Each row is a point. Each copy is the shape, with its points in the same order, stretched, turned, moved and blurred by noise. Say if it was mirrored as well.

Shape, 9 rows:
-0.01	-0.19	+0.31
+0.71	+0.44	+0.44
+0.55	+0.79	+0.73
-1.04	+0.35	-3.24
+1.59	+0.92	-0.38
-2.16	-0.68	+0.94
-0.74	-4.20	+0.13
-0.48	+1.29	+0.41
+1.49	+0.10	+0.81
Copy 1 (9 x 3):
+0.19	+0.39	+0.58
+1.03	+0.26	+0.40
+1.05	+0.47	-0.32
-2.05	-3.74	+0.93
+1.59	-0.74	+0.88
-1.24	+1.24	-0.66
-0.64	+1.91	+3.65
+0.11	-0.20	-1.12
+2.03	+0.94	+0.89
Copy 1 is: only turned
Copy 2 (9 x 3):
-0.07	-0.60	-0.11
+0.25	+0.14	+0.42
+0.02	+0.19	+0.78
+0.64	-3.85	+1.35
+1.79	-0.38	+0.69
-2.08	-1.14	+0.10
-0.79	-1.46	-3.77
-0.48	-0.58	+1.61
+0.85	+0.39	-0.03
Copy 2 is: mirrored
Copy 3 (9 x 3):
-0.62	+0.38	+0.13
-1.14	+0.79	+0.09
-1.62	+1.05	+0.68
+2.48	-1.03	+3.02
-1.00	+1.83	+0.77
-0.26	-1.96	+0.10
+3.71	-1.40	-3.50
-1.83	+0.12	+1.34
-1.34	+1.67	-0.96
Copy 3 is: mirrored

Shape (9 x 4):
-0.19	+0.19	-1.91	-2.13
+1.03	+0.38	+1.41	-1.67
+1.16	-0.94	+2.08	-0.30
-1.86	+0.23	+0.61	+2.30
-2.43	+0.43	-0.39	+2.59
+1.30	+0.47	+0.58	-2.36
-0.85	+0.23	-1.33	+2.68
-1.32	-0.72	-1.13	-2.35
+0.95	-1.08	+0.13	-0.05
Copy 1:
+0.56	-3.13	-1.56	-1.93
+2.01	-1.49	+1.05	-0.13
+1.32	+1.07	+2.56	-0.17
-1.78	+1.93	-0.18	+1.72
-1.90	+1.68	-0.92	+1.46
+2.17	-2.34	+0.52	-0.83
-0.68	+1.99	-1.70	+1.00
-0.87	-3.09	+0.10	-2.66
+1.15	+0.55	+0.94	-1.24
Copy 1 is: mirrored
Copy 2:
-1.56	-0.78	-1.15	+1.87
-0.20	-1.98	-1.58	-0.75
+0.74	-0.45	-1.66	-1.45
+0.30	+1.77	+0.91	-0.90
+0.24	+2.00	+1.51	-0.30
-0.67	-2.12	-1.57	-0.03
+1.22	+1.24	+1.04	+0.72
-1.78	+0.04	-1.74	+1.46
+0.80	-0.32	-1.49	-0.48
Copy 2 is: mirrored

Shape (8 x 4):
-2.23	+1.34	-1.27	+1.20
+0.52	-1.56	-0.98	-0.82
+0.33	+1.52	-0.77	-0.11
+1.42	-1.17	-1.00	+1.70
-0.32	+2.12	-1.68	+0.99
+0.67	+3.08	-0.53	+1.54
+0.57	-2.34	+1.62	-0.36
+2.09	+1.56	-1.08	-0.42
Copy 1, 8 rows:
-1.40	+1.65	+0.87	-3.08
+0.03	-1.54	-0.33	-0.22
+1.26	+0.94	+0.49	-1.27
-0.03	-0.41	-1.70	-1.33
+1.05	+1.24	+0.34	-2.74
+1.68	+2.63	-0.53	-2.47
-2.50	-0.40	-0.66	+1.45
+2.72	-0.01	-0.42	-0.76
Copy 1 is: only turned
Copy 2:
+0.87	+1.27	+2.12	+0.71
+1.95	-1.45	-0.75	-0.83
+0.74	+0.61	+1.27	-1.64
+0.69	+0.83	-1.58	-0.37
+1.28	+1.77	+1.91	-0.85
-1.00	+2.61	+1.59	-1.61
-1.38	-1.97	-1.80	-0.11
+0.94	+0.48	+0.52	-2.77
Copy 2 is: mirrored

Shape, 9 rows:
-6.46	+0.84	+0.62	-0.14	+0.65	-1.50
+0.68	-0.66	+1.06	+0.51	+0.24	+0.36
+0.78	+0.72	+0.00	+1.02	-1.15	-0.99
+0.79	-1.24	-1.18	-0.50	+0.11	-0.76
-0.08	+0.20	+0.46	+0.41	+0.49	-0.93
+0.09	-1.17	+0.27	+2.76	+0.09	-1.00
+0.56	+0.93	-0.34	-0.06	+1.45	-1.45
+0.50	-0.43	-1.67	+0.98	+0.53	+1.05
-0.70	-0.74	-0.33	-0.46	+0.58	-0.45
Copy 1:
-3.09	+8.77	-3.05	-0.91	+0.33	+1.45
-0.56	-0.13	+0.98	+0.15	-0.04	+0.43
-0.64	-0.10	+0.24	-0.37	-0.09	-3.04
+2.33	+1.18	+2.55	-0.36	-0.36	-0.29
-0.91	+1.27	+0.65	+1.17	-0.86	-0.72
-2.69	+0.85	+3.02	-0.39	+0.31	-1.71
+0.79	+2.01	+0.63	+2.09	-1.74	-1.23
+1.35	+1.12	+1.84	+0.17	+2.59	-0.93
+1.16	+2.20	+0.98	-0.20	-0.02	+0.80
Copy 1 is: only turned
Copy 2 (9 x 6):
+0.60	-0.12	-2.50	+3.16	-1.82	+2.68
-0.43	-0.52	-0.07	-0.48	-0.75	-1.16
-0.69	+0.63	+1.32	-0.50	-0.80	-0.91
-0.32	+0.65	-1.55	-1.56	+0.94	+0.24
-0.04	+0.44	-0.57	-0.18	-1.13	-0.68
-1.67	+0.20	-1.01	+1.13	+0.20	-1.46
+0.94	+1.96	-1.01	-0.70	-1.09	-0.77
+0.80	+0.05	-1.29	+0.40	+1.47	+0.12
+0.22	+0.14	-1.60	-0.42	+0.02	+0.39
Copy 2 is: mirrored
Copy 3 (9 x 6):
+5.94	-3.85	-2.40	-3.61	-0.40	-0.10
-1.43	+1.42	-0.98	-0.36	+0.04	+0.81
-0.67	+0.34	+0.85	+0.25	+0.15	-1.56
+0.15	-0.37	+0.66	+1.27	-2.10	+1.38
+0.23	+0.75	+0.07	+0.07	-0.37	+0.04
-1.92	+1.68	-0.62	-0.51	-3.34	-0.21
+1.34	+1.37	+1.15	+1.61	-0.19	-0.01
-0.07	+0.09	-0.55	+1.82	-1.67	-0.23
+1.27	-0.53	-0.40	+0.20	-1.11	+1.44
Copy 3 is: mirrored
Copy 4:
+4.65	-1.68	+0.93	-0.49	+3.62	-0.83
-1.46	-0.92	-0.93	-1.61	-0.01	+0.36
-0.09	-0.08	-2.38	+0.11	-0.55	+0.68
-0.44	-1.57	-0.12	-0.12	-0.74	-0.31
+0.60	-0.62	-1.08	-1.17	-0.24	-0.19
-1.44	-1.22	-2.66	-1.36	+1.28	-0.91
+0.91	+0.00	-1.10	-0.90	-1.24	-0.86
-2.78	+0.75	-0.87	+0.26	-0.17	-1.13
+0.22	-1.52	+0.32	-0.62	+0.42	-0.36
Copy 4 is: only turned

Shape (11 x 6):
+3.66	+0.13	-0.90	-0.27	-0.77	+1.40
+0.14	-1.30	-0.40	-1.77	-0.16	-2.86
-1.14	+1.20	+0.24	-1.17	-2.16	-0.08
-0.29	+0.24	+2.10	+1.85	-1.60	-1.41
+0.34	+0.12	+0.24	+1.02	+0.49	-2.12
+0.54	-2.10	-1.53	-0.07	-1.26	+1.16
+0.81	+0.13	+0.25	+0.99	+1.04	-1.13
+1.26	-0.11	+1.70	-0.09	+0.45	+2.19
-1.35	+0.34	-2.25	-0.62	-0.66	-0.88
-3.50	+3.28	+1.47	-0.09	+0.51	+0.36
-0.73	+1.27	-1.08	-0.63	-0.28	+1.19
Copy 1, 11 rows:
-1.15	-0.76	-1.77	-2.01	+2.46	-2.96
-0.40	-0.22	+1.14	+2.05	-0.91	+1.28
-1.88	+0.86	-1.43	-0.21	-1.59	+1.05
-3.42	+2.89	+1.16	+0.63	-3.24	+0.19
-1.20	+2.15	+0.85	+1.72	-1.11	-0.04
-0.30	+0.17	+0.13	-1.85	+1.81	-0.02
-0.07	+1.72	+0.44	+0.88	-0.35	-0.76
+0.76	+0.56	-0.77	-2.24	-0.42	-2.36
-0.32	+1.35	-0.81	+0.59	+0.65	+1.93
+0.66	+3.48	-2.18	+0.57	-3.22	+1.48
+0.55	+1.10	-2.27	-1.02	+0.69	+0.19
Copy 1 is: mirrored
Copy 2:
+1.17	+1.04	-1.09	-1.57	+3.29	+2.63
+0.97	-3.40	+0.26	+2.57	-0.09	+2.17
+2.00	-0.23	+3.57	+0.10	-0.44	+1.09
+1.86	-1.08	+1.83	+1.07	+0.59	-2.51
+0.12	-2.75	+0.03	+0.39	+0.20	-0.80
-1.45	+1.58	+0.24	+1.41	+1.55	+1.98
-0.15	-1.76	-0.69	-0.50	+0.33	-0.20
+1.97	+2.36	-1.74	-1.53	+0.19	+0.22
-1.79	-1.42	+2.28	+0.66	-0.47	+1.80
+1.06	-0.72	+2.87	-2.28	-3.98	-1.61
-0.15	+0.51	+1.42	-1.75	-0.59	+1.38
Copy 2 is: mirrored
Copy 3:
-2.73	+0.70	-1.11	+2.59	+1.28	-1.07
-1.47	+1.93	-1.13	-0.16	-2.33	-0.23
-0.67	-1.71	-2.52	-0.65	+0.33	-1.00
+0.45	-1.03	-1.65	+1.16	+0.30	+2.05
-0.52	+0.03	+0.13	+1.73	-1.00	+0.72
-2.81	+0.20	-0.87	-0.59	+0.68	+0.65
-0.49	+0.09	+0.61	+1.96	-0.36	+0.34
+0.39	+0.44	-0.53	+0.82	+2.49	-0.51
-2.31	-1.59	-0.45	-0.32	-1.17	-0.82
+2.21	-3.45	-0.20	-0.38	+1.06	-1.53
-1.09	-1.80	-0.59	+0.04	+0.73	-1.61
Copy 3 is: mirrored
Copy 4, 11 rows:
-0.62	+1.02	+0.14	-3.10	+1.22	+0.52
-2.13	+1.57	-0.27	+1.06	+1.49	-2.04
-1.40	+1.28	+1.60	-0.12	-0.67	+0.49
-1.72	-0.11	+2.46	-1.10	-1.35	-2.11
-0.21	+0.23	+0.63	+0.30	+0.26	-1.56
-1.37	+1.26	-1.93	-1.16	-1.42	-0.42
-0.15	-0.38	+0.32	-0.30	+0.48	-0.81
-1.96	-1.34	+0.22	-2.10	+1.04	+1.18
+0.04	+1.57	-0.54	+1.53	-1.13	+0.20
+0.08	-1.38	+1.93	+1.86	-0.68	+2.12
-0.22	+0.68	-0.10	-0.06	-0.52	+1.88
Copy 4 is: only turned
